Each row is a point. A path goes straight from each point to the next, and from the last back to the first. The post is the endless flat space through its rows: a point in 2 columns, a line in 3, a plane in 4, and so on, so that a path can go around it. How many times does the path go around the post? Going back the other way cancels.

Post:
[[ 6 -5]]
Path:
[[ -5  15]
 [ 31  25]
 [ 56 -21]
 [ -3 -56]
 [-26 -15]
 [-21  26]
 [ 24  33]
 [ 40   9]
 [  1  28]
 [-12  -5]
 [ -4 -27]
 [ 41 -40]
 [ 24  -1]
 [  8  36]]
Times around: 0

Post (5 x 6):
[[ 18  -5 -10  34 -13 -10]
 [-30 -14  25 -44   8  21]
 [-10  13 -56  40   5  12]
 [  5   9 -14  -9 -36   8]
 [  3  13  53 -15 -29  25]]
Path (18 x 6):
[[-28  15  -6  30  -7  32]
 [-49  32  19 -49 -13  29]
 [  1  25  10 -29   9  -4]
 [ -5   6 -11  -4  16  35]
 [ 30 -36   3  25   4  19]
 [-16 -29 -26  59 -14 -13]
 [ -8 -15 -15  40 -25 -58]
 [ -9  20  -7  18   8  12]
 [ -1  -2 -14  -4   9  10]
 [ 39   5  46   9 -17  11]
 [  1  23  -6 -31 -11  10]
 [-11  -6  38  -4   7 -16]
 [-28 -35  -9 -44 -44  -7]
 [ 24  -4 -27  26 -46  17]
 [ 35 -22  -1 -12 -22  31]
 [ 45  -6  26  -2   9 -24]
 [  5  26 -19 -26 -51   3]
 [-11  33  -9  60  -5  24]]
Times around: 0

Post:
[[ -7  18   8   1  28  29  -2   1 -13]
 [  9 -20 -33   3  29  -2  -3  16  -1]
 [  9  -5  32  31   0 -10  -3  -9 -29]
 [ -1  -1 -13  14   0  10  26 -24 -16]
 [ 17  14  14 -36   4 -24 -13  -7  12]
 [  3   2  -6  -2 -21   6  -5   5   9]
 [  3  21   4  -5  25  16   7   1  22]
 [-23 -10  23  16  -8  10   4  41 -18]]
Path:
[[  8 -15  24  -7  16  10 -19  -4  -4]
 [ 14  -6   5 -12  17  15 -21  19  -6]
 [  6   9 -10 -19 -19  13   5   9 -27]
 [  2  26  16  24  15  -9  13  -3  -7]
 [  0  -2  29  24  -9 -16  -6 -12  -9]
 [ -3   5   3 -11 -30   6 -21 -16   5]
 [-28  -1   5  -5  -4  -3   4  -2 -12]
 [-21 -10  32 -16   0   2  -1 -13 -17]
 [ 17 -10   5   5  60  20   5  13   0]
 [ -1  -4  -4 -24  -1  -8   6  20 -25]
 [-13   5   3  -2  18   5   8  43  -4]
 [  1  22  -6  23  27  30   5 -29 -14]
 [-17  18  34  14  24  17  -2  -3 -14]
 [ -6  -3  32   6   8  11   2  -9   9]
 [ -3   6  28   6  14   5  29   6   6]
 [ 17  11  -3 -22  -6 -12  -2   1   2]
 [  0   9   6 -19  13 -19   2  -1  -9]
 [ -5   0 -21   7   8  -9  -6 -19 -12]
 [-26 -22  -2 -12   3  12  23  -5 -11]]
Times around: 3

Post:
[[  6 -11 -30 -21   3  10  30  10 -13  -1  -9  -6  16  -9]
 [  8  -4 -12  -8  -6   9  39  -1  19 -13  -8 -20   2  -7]
 [  0   5   9   2 -10   2 -19  -7   2  13  26  16  -8  22]
 [ 16   3  -1 -23 -12  25  29   7  -1 -16 -14  25  -6   3]
 [ -2  14   6   5  -8  -9  -3   2   8  17  -8  -1 -16  24]
 [ -1   1  -3  13  16   8 -24  -1  20  -1  -5  25  37   8]
 [ -1  12  17  -8  -8 -26  -9   5  -4  -2   6  25 -14  16]
 [ 13  -7   6 -12 -13  24  20  27 -23 -19  -9  -4   4   1]
 [ 27  -9  -2 -25  30  18  24  -1  -7 -31 -14  -6   2   6]
 [ 10  25  -5   1  -6 -18  -6  28  17  17  23  14 -26  15]
 [-16 -14   4  -6  29  21 -17   6  20  21 -11  29  24 -20]
 [-15 -14   6  18  21   2   5  -1  21  27   6  30  34  10]
 [ 13  11  20 -21 -17 -10  -3  10   9  11   6  14  -4  24]]
Path, 26 rows:
[[ -7  -5  20   6   6  10  18   5  22 -14   2  14  16  27]
 [ -5   9   9   1  18  -6  24  18  -7   6   0 -46 -11  -4]
 [ 21  13   1  -1  -8   3  13 -10  -8   4   5 -21  12  15]
 [ 13 -18  14  -6  10  18  14 -14  -7   0   6   3  -4   3]
 [ -8 -27  19   1   6   3   5 -11  29  10 -25   2  12   7]
 [ -4  -9 -24  -7   4  17  -9  19  20  34 -14   8  -8   6]
 [ 10   3   1  -8  -5  12  -7  11   6  10  -6  30  -7   7]
 [ 14   2 -10   0   8   5   9  -3  -9  -7 -21   6  26  -4]
 [ 12  10  -1   0  -4  11  -4  -4 -10 -20  23  25   8  15]
 [-20  -2   3 -10  18   1  19  13 -10  12 -26   5   3   7]
 [ -5 -13  -8 -27   4 -10  17 -11  21  -1 -17  10  17  19]
 [  6  -6 -15   1 -17   5 -19 -13  12 -18  13   5 -13   3]
 [ 16  -6   0   0  -9  -3  11   0  11  -2  -5  17  20  22]
 [ -2 -24  -5  -3  19  -1   2   7   2   4   3  -2   4  17]
 [ -8   7  -8 -37  -3 -17   9  -1  13  15  13 -11 -26  20]
 [-12  14  -6  -5   3 -10   6  -9  13  12  11  -3   4   5]
 [ -2 -21  16 -54  14  13  15   3 -21  11  11  22  13  10]
 [-24 -27  -6   1  -4  -3  23  -5  -2   7  20   9 -11  18]
 [  9   0  -5   8   0  28   0  -6  60  -6 -19  -7  13   2]
 [ 16   2   3   4   3  10  -3  -4  21  11   2  26  11  15]
 [ 10 -15   0   4 -14  10  -3  -8  -7  -7  -2  10  25 -15]
 [  5 -14  -3  -5   5   6  -2 -11  12  24  -1  15 -12  22]
 [-10  -5  -8 -17  -5  -6   4   7   6  -7 -13  -8  -3  10]
 [ 11   8 -18   0   7   1   5  13  13  -6  30  48  21  19]
 [-19  10   6  -5   4 -29   1  12   8   9  -7  22   4  38]
 [ -2   8 -20 -13   5  10  -3  -6  33  17 -17  35   3  20]]
Times around: 0

Post:
[[ 21   8   6 -27  43 -12   4  14  -9 -22 -25  -8  -4   0  10 -33  17  10]
 [ -8   8  14  12  -9   8   9   5 -12  15  11   4   5 -20 -16 -13  18  16]
 [-23 -20   5  -8  13  13  15   5   3  -4  -6 -37   7  -7 -15 -17 -26 -10]
 [ -3 -10 -27  32  -5  -1  25  -6 -25 -16   3   5  -3   7  -8 -26  -9   1]
 [  3 -30 -11   4  60  36  12   5  20  28 -22  20  27  42  38  33   5  -9]
 [-11  -2 -17  17  34  -7 -25  19  30   1 -11   4   9 -20 -21   5  34 -12]
 [ 16   7   8 -19 -29 -21  12   0  17  15   0 -23  -2  24   8 -11  -7  -3]
 [-15  12   7  -1  31   4  -9  13  15 -23   3 -28   1  -1  -2   8  -5  14]
 [  7   2 -27  39  19  21 -34  17 -12  -6 -10   7 -13  24 -13 -46  -6  19]
 [  5 -14 -20  -7 -12   1 -36  16  -1 -29  13 -25  14 -13  -4 -15 -24  27]
 [ 30  20 -15  11  31  37 -15  -3  -5   9 -22  -8 -21   3 -47  14  -3   9]
 [  6  24   3  -5  -2  24  19   4  28 -49  -6 -43  11 -22 -25 -25  -2  34]
 [ 19  24  15 -11  12  12  -6  25  25  21  14  18  -1 -31  36   9   1   3]
 [ 12  30   1 -13  -8  -6 -24  14  16  18  30 -17   9 -20  -9   6  17 -22]
 [ 18 -14  11   5  10 -11   6 -13  -1  12  12   5   2  14   1 -16  -8  -4]
 [ 18  -3 -19  21   0 -10   6  10 -12  28  16 -34  -2   3 -18 -30  -4  13]
 [ 11 -24  11 -14   6  23  14  25   6  -2   7   6  -8   0   2  -8  11   1]]
Path, 27 rows:
[[ -6 -19  -6  18  15   7 -18   6 -10  15  11 -21  16   7  -8   8 -15  16]
 [ 28  -6 -22 -10  20   4 -37  -4  12   8   6 -13  16 -10 -10   8   3 -21]
 [  5 -10 -20  12  27 -13 -14  12  -1 -40  10  -6   0  -8  25 -21  23 -16]
 [  2  18 -19   5  14   4   0  24  50 -13   4 -16 -13   0  24 -15 -14 -21]
 [-24 -11 -23  -5  41  10  28  16   1 -15  13 -10  21  -3   7  -5  19 -19]
 [ 18  26 -12  16   3   2  26  20  54   5   1 -37  11 -16  -8 -28   5  12]
 [ 53   7 -12 -20   6  21  31  47  -1  10 -25 -23 -16   3   5 -20  26  16]
 [ -7 -28  15   5  -7  30 -28  20  18  31   5 -23   2   5 -16 -20  -2  13]
 [-34   2   4  11 -24  28 -28  10  10  -6  12 -17 -23  38 -48 -26  21  18]
 [-15  -2  -3 -22  25 -11   4   2  -9  19  -6  -1   0  14 -25   5  26   0]
 [ 19   5  -3   2  13 -13   2 -23   7 -33 -10   9   8 -11 -38 -16   2 -16]
 [ 12  28  -3 -10 -11  -2 -18  15   3  15 -12 -15  27  17  29  -5  19  -9]
 [ 19  -9 -14   1   1  23 -27   0 -20  -8  10  -1  -2  -8 -10 -12  15   3]
 [ 18   4  -2  -2  31  23 -25  -2  21 -10 -16  -7 -16  40 -13 -29  -3   7]
 [-23   8 -55   9  24  12   4  17  -9  -7 -11  -4  19   2  -8  -2   9  -1]
 [ 47   6 -11 -17  12   5   7   7  -3 -20   8   8  24 -29   3 -38   3  23]
 [ 29   5  18 -22 -22 -22  18 -19  15  12 -27 -15  21  27  -7   8  14  16]
 [ 23 -18  11 -12  29  23  -4   5 -27  12  -7 -18   9  -1  -1 -40 -14  14]
 [ -5  14 -55  20   5  19   5   0  -2   0 -14 -46  16 -18 -37 -29  21  16]
 [ -4 -23 -26 -16  37  -5 -14   8  -1 -25  -9  -9  28  -3 -12 -19  20  22]
 [  0  23   6   6   5 -17 -22  -2  17 -21 -14  21  -4  -1 -25 -23 -15  10]
 [ 26   1  32  -4 -19 -19  -3  12  23  15  -8  15  -3  11   6  21  20   5]
 [ 32  -8  21 -14 -14 -21 -15   4  11  -6  -1  -4  -1  20  12  11  -9  11]
 [ -4 -17 -35  20  -9  20 -10  14  24   6  -2 -20  14  -6  11  -6 -10 -10]
 [-15  17 -22  20   9  30  15  16  19 -18   1 -30   1  -7 -15 -20   3  20]
 [  3   5 -15  -5 -21  16   9  20  38  14 -16  -1 -10 -16 -23  31  -7  13]
 [-13 -19 -13   3 -20 -10 -13  29 -10   2   5 -32  26 -16 -10 -15  -8  22]]
Times around: 5

Post:
[[ 11   3  29  17  -6 -15  38   9  15  18   7 -24  -4   9 -12  14   7   5]
 [-18 -10 -23   4   2  21 -12   9  -2  38 -22 -10 -21 -18 -10  12 -18  -2]
 [  6  12  11 -12 -21  19   2 -25 -41 -20  -8 -21  -3 -20  -1  -2 -10  14]
 [-27  -3 -40  40 -11   6 -29 -19  44  26  -6 -12  -2  -5 -29   1  -1  14]
 [ 11  -4   4  19  18 -25   1 -28   3   1  13  25   9 -14  -4 -21  -2  21]
 [-10  26  -6 -39  -9  18  12  14   5  -4  -1  -3 -17 -21   9 -15  -2   4]
 [-24  -7 -10 -13  -8  -4  23  15 -17   5 -30 -15  12   5 -21  54  -2  26]
 [ 22  19   4  -6  16   2 -14  -2 -11  19  17 -23  10 -20   6  12   7  19]
 [ -3  10  10 -29  -8 -12  10 -30  -8  -1  20  34   8   0 -14   5  13 -10]
 [-11 -15   2   1  24   7 -40  19  11  -8  -5 -24  14 -15 -13 -11  -7 -30]
 [ 26  -2 -15   6 -15  15  -6 -30  13 -10  14   8  19   7  -7   3 -33   4]
 [ -3   2   6   0 -22 -15   1  -6   5  14   6 -21 -13  24   3  16 -17  14]
 [  0 -10   2   5 -17   0  12  18  -7  25   7 -34  26  14 -25   2 -14  27]
 [-24  -4 -29  10   9  11  -3   5 -15  -4  21   0 -26  -3  -5  47  11 -11]
 [  1  18 -11 -44 -31 -11   9  34 -11  -3  11  12 -19 -37   7   9  11 -10]
 [  5 -14  27 -10  32   1 -27  11  -5   2  18  38   2 -32 -13   8  23  34]
 [ -6  34  22 -25 -28  27   2   9 -34  -9 -11   7  12 -35  33 -17   7   1]]
Path (20 x 18):
[[-14  13  -8 -23 -14  22  -7  -8  34  10   6 -19  -3   9  17  -6   4  10]
 [ -7  16  -9 -36 -17   8  19  10  15   2  -9  11  -8  19 -11  36  22   4]
 [ 13  22   7  16 -35  36 -44  16 -16  25  27 -22  -3  -2 -12   5  -5   1]
 [ -7   0 -17  39  22   0  27   6   2   4  13  -6  -2 -14 -21   8 -20  19]
 [ 11  -2   4  18 -32 -10  -1 -18 -18  22  17   8  22 -30  -5  36   0   5]
 [ -1 -18  12 -30 -17  14 -25   3   5 -33  -4 -22  -4 -35 -20  -6   5 -14]
 [  9  -4 -28 -17 -14 -18 -22  34  -4  -1  -7  18 -10 -13  11  43   4  18]
 [  1  24  12  13 -38  19 -39  22   3   6   9  -1  -8   2  -4  34  19  27]
 [-10  17  10 -17  -8 -18 -30 -17 -29   8  33 -21 -32 -17   6   8 -11  29]
 [  1  10   0 -20   6  -9   3   1  13   2  -7  -4   2 -60   7 -13 -13  13]
 [ -9  15 -12   0 -17   2 -17   6  -2 -51   4  -1  -9 -38  40  29  31  27]
 [ -6  13  -5 -10 -10 -25 -28   2   6  -3 -15  12 -18  -8  18 -27  14  -1]
 [  3  -9 -33   3  39   0 -15  -9  -4  -2 -10  -2 -22 -14 -28 -15 -54  28]
 [-21   2   3 -15   8  16 -12  -5  31 -15 -28   9 -27 -19 -21  -1  -8 -14]
 [-24   9  -7  -8  -2  22 -22   0  23  21  10 -26  14  19  -6   9 -18 -19]
 [ -4   2  -7  17 -42   5  -2 -10  -2 -17  27  33  26  -7  16  11  13   6]
 [ 18 -23 -12  -2 -14 -25  33  16 -37  10  12   3   6   2   6  30   5   2]
 [-22 -21  -8  22  -3  -8   8  36 -15  18  12  11 -17  28 -14   1  -4  25]
 [  0  23  14 -23  -1  11  -5  13  10  14 -10  -3  31  -7  -5   8 -10  -4]
 [ -9  19  -5 -42  -2 -13  53   9 -11  16   8 -14  -5 -18  -2  43   5  26]]
Times around: 4

Post, 17 rows:
[[  9   4 -37  -6  -7  16  -6  22 -24 -13 -18  14 -11 -13   0   3  13  -5]
 [ -9 -21 -26  31   0 -50 -23   5   4   1  17  27 -17 -15 -15 -29  -1  12]
 [-17 -15 -29  23  32 -53  -4 -26  -1   2  -6  17   4  -6 -10 -23   3  27]
 [-16   1   6  45 -12  15   1  -4  16  -1  -1  -2  22  11   1  10  -4 -14]
 [-25  13  -3  20  14  15   0  -6  29 -20  23  -9   1 -13  14   7 -31 -29]
 [-22 -22  11   0   6  18  18  -6  20 -12  -5   3   4  18   6  -6  -8 -15]
 [-16 -12  -3  36  19   2  14   1  -1  14  -1   4  10  13   1  -2 -23 -14]
 [ -9   7 -29 -11  -7 -39  10 -23  11  20  -1  28 -23  -2  -1 -10 -19   4]
 [-27 -22   4  10 -17  11  14 -19   1  18  15   5   0   4   6  14 -31   4]
 [ -1 -11   4  -2  -7  16 -16  -8   3   3  -4  -9   3  10   8  13 -11 -33]
 [ 25   8 -24  13   9   7  -9  22 -19 -27 -13  14 -10  14 -21  15   2   6]
 [-30  -3  27  12   9   3  15 -18   6  -1  -2  -3 -25  -2   8  14  -1 -14]
 [ -8  -1 -17  -4  -4   2   7  19  -9   5   5  -9  -5  13 -18  10   4  -9]
 [ 12   2 -18  -4   7   3  -8  23  11   6 -14  -6 -20  -7   6   3   8  15]
 [  0  28  -8 -10  21  14 -15  20 -18  -8 -20   6  -2  -9 -24  -4   5  12]
 [-17   5  14  -3 -13  -3   1   5  -1 -15 -11  -6   8  10  10  22 -27  -9]
 [  1 -23  10   0 -18   5  24   1   5  12   6   3  12 -10  -3  26 -26 -29]]
Path:
[[-35  -7 -22  26  40  29  55 -26 -18   6  28  38   1 -17 -13   0 -19   2]
 [ 26 -40  18  46  32  -4  12  13   0  25 -22  18  36   0  17  -9 -42  17]
 [-23  37 -17   6 -17 -10   0 -13  31  20  22   4  11   0  11 -19 -25 -28]
 [  2  14  -5  17  20   9  -1 -34 -13   7   1  12  27  15 -23  15 -16 -43]
 [ -6 -30 -39   3  33 -33  17   6   1 -24   2  -6  -2   9   5  19  10  12]
 [-17  11 -20 -21  22  15  25  -6  19 -20  -9  -8  -7   9  22  14 -36 -26]
 [-36   1   7   7  19  27  41 -18 -18 -23 -14  32 -15 -58  10  -2 -26   2]
 [-30   4   6  20 -16  16  17  12   4 -14  -9  -1 -12  -3 -10  19 -18  -7]
 [ -5 -23 -30  -6  21  -6 -12 -14  12  15 -12   7   1  -1  19 -10 -17   4]
 [ 11  34 -38  33  19 -11   5  -2  19  29   2  20  36  28 -18   7 -36  18]
 [-22 -35   1  19 -24 -21   9  18  -9 -11 -15  32 -49  13 -17   3  33  36]
 [-34  -7 -22  32   3  -2   7  20   6  24  22 -12  -1 -25  14   7 -33   6]
 [-25 -29   8   4  -6   3 -17 -20  16 -48 -29  11  44  20  15  -9   5   0]
 [ -1 -19 -18 -15  32 -10   3  12   8   4   0 -10  10   0  26   3 -12  -5]
 [  2 -27  -7  24  -4  19  25   7 -21 -27  13  28  26   6 -12  -2 -21  19]
 [ 23 -17 -31  30  -8 -13 -10  26  -3   8  -9   5 -12 -10 -16 -17   2  19]
 [ -9   3  -5  11   5  11 -31  -7   7  -3 -18   3  -5 -13  16 -31  -5  19]
 [ 24 -16 -52  13 -15   0  -2  10  -8  -2   5  22  19 -37  32  -7 -14 -33]
 [-16  -1   9 -48  48   6  30  11  12 -32  15   9  -3 -11 -16  -6 -25 -19]
 [  7  16 -15  31  14 -10  11 -21   7   7   2   4  17 -16   1   1   8 -12]
 [-11   6   2   6  -1 -32 -19 -13   8  11  -9  16 -42  -6  10 -30 -10   6]
 [-17 -42 -25  37   2   3  38  -4 -13   6   5  22   0  17 -21  -1 -10  11]
 [-29   2 -32  32   4  29 -34  -3  17  12   8  -5  -9  19   5 -17  13  -2]
 [ 23   6 -23   8   4  -1  28 -10  29  -9 -24  19  17  -7   2  37 -32  25]
 [-18  -6 -36  60 -32  20   4   1   4  13   0  21   0  25 -14  12  14  -9]
 [-14 -18 -43  45  13  15  -2 -22 -45   3  -9   8  28  11   3  24   4  -4]
 [  9  -1 -22  15  -7 -13 -34  26  19   4  19  26 -20  -7   3 -30  -3  16]
 [ 40   2   2   3 -13   1   7 -15  -8  28   1  -7  -7  13  -9  33 -34  -2]
 [-16  13   7  12   4 -19   4 -29  -2   3 -18  -3  15  23  -7  16 -35  -9]
 [-19   2   8  13   2 -24 -25   6   0  12   6  -5 -19 -34  -7  -2  -7 -26]
 [-28   3 -17  10  -9  -2  -8   2  54  -3  10   0  -8   5  34   5 -10  -4]]
Times around: 2
